Each row is a point. Each table stands for the endless flat space through its points: a line for two points, a plane for three, and so on. Write the one point that lies in both, or say that there is none.

First (2 x 4):
[[ 0.06 -0.14  0.50  0.36]
 [ 0.08 -0.18  0.42  0.32]]
Second (2 x 4):
[[ 0.18 -0.17  0.53  0.03]
 [ 0.10 -0.29  0.17  0.31]]
They share: [ 0.12 -0.26  0.26  0.24]

First:
[[ 0.28  0.62  0.00  0.24 -0.10  0.17 -0.58 -0.10]
 [ 0.20  0.44  0.00  0.10  0.06  0.21 -0.42  0.02]]
Second (2 x 8):
[[ 0.13  0.31 -0.06  0.04  0.09  0.25 -0.38  0.15]
 [ 0.07  0.23 -0.18  0.06 -0.01  0.29 -0.46  0.29]]
They share: [ 0.16  0.35  0.00  0.03  0.14  0.23 -0.34  0.08]

First, 3 rows:
[[-0.59 -0.05  0.24 -0.34 -0.34  0.26 -0.55  0.09  0.22  0.25 -0.14]
 [-0.33 -0.02  0.38 -0.23 -0.24  0.34 -0.31  0.19  0.34 -0.02 -0.42]
 [-0.11 -0.11  0.24 -0.16 -0.10  0.26 -0.07  0.45  0.22 -0.17 -0.50]]
Second:
[[-0.50  0.13  0.08 -0.13 -0.43  0.45 -0.15  0.64  0.28 -0.02 -0.13]
 [-0.32 -0.05  0.18 -0.35 -0.22  0.11 -0.34  0.23  0.53  0.25 -0.23]
 [-0.42  0.05  0.12 -0.23 -0.35  0.29 -0.23  0.48  0.44  0.12 -0.15]]
They share: no point

First (2 x 14):
[[-0.13 -0.35 -0.13  0.07  0.35 -0.13  0.00  0.30  0.07  0.13  0.07  0.07
   0.14 -0.41]
 [ 0.15 -0.03  0.23 -0.05  0.31 -0.01 -0.32  0.30  0.35 -0.19  0.39  0.43
  -0.14 -0.29]]
Second, 3 rows:
[[-0.22  0.01  0.17  0.07  0.20 -0.10 -0.03  0.12  0.07  0.10  0.49  0.16
  -0.34 -0.35]
 [-0.06  0.17  0.05 -0.21  0.16  0.02 -0.11  0.20  0.27 -0.06  0.29  0.16
   0.02 -0.15]
 [ 0.00  0.09  0.07 -0.17  0.21  0.01 -0.16  0.24  0.29 -0.09  0.28  0.22
   0.02 -0.19]]
They share: [ 0.08 -0.11  0.14 -0.02  0.32 -0.04 -0.24  0.30  0.28 -0.11  0.31  0.34
 -0.07 -0.32]

First (4 x 20):
[[ 0.18 -0.33 -0.13  0.26  0.06 -0.59 -0.17 -0.33 -0.21 -0.08  0.34  0.24
   0.19  0.23  0.00 -0.38 -0.09  0.11 -0.33  0.03]
 [-0.48 -0.25  0.29  0.08 -0.36  0.37  0.31 -0.25 -0.41 -0.12  0.22  0.28
   0.25 -0.21 -0.38 -0.20  0.13 -0.27 -0.27  0.03]
 [-0.18 -0.25  0.15  0.41  0.20 -0.02  0.27 -0.31 -0.25 -0.46  0.17  0.01
   0.29  0.02 -0.24 -0.08 -0.35 -0.28 -0.61 -0.24]
 [ 0.12 -0.40 -0.21  0.23 -0.01 -0.68 -0.24 -0.40 -0.16  0.08  0.32  0.43
   0.20  0.29 -0.03 -0.50 -0.02  0.23 -0.22  0.03]]
Second (3 x 20):
[[-0.26 -0.26 -0.19  0.12  0.07  0.03  0.03 -0.45 -0.52 -0.07  0.35  0.37
   0.06  0.09 -0.06 -0.42  0.06 -0.31 -0.31  0.09]
 [-0.06 -0.30  0.45  0.36 -0.41 -0.21  0.07 -0.17 -0.16 -0.23  0.35  0.25
   0.50 -0.03 -0.42 -0.18 -0.02  0.05 -0.43  0.09]
 [-0.21 -0.13 -0.21  0.22  0.03  0.07  0.04 -0.44 -0.55  0.01  0.49  0.46
   0.01  0.04 -0.07 -0.46  0.20 -0.28 -0.44  0.23]]
They share: no point
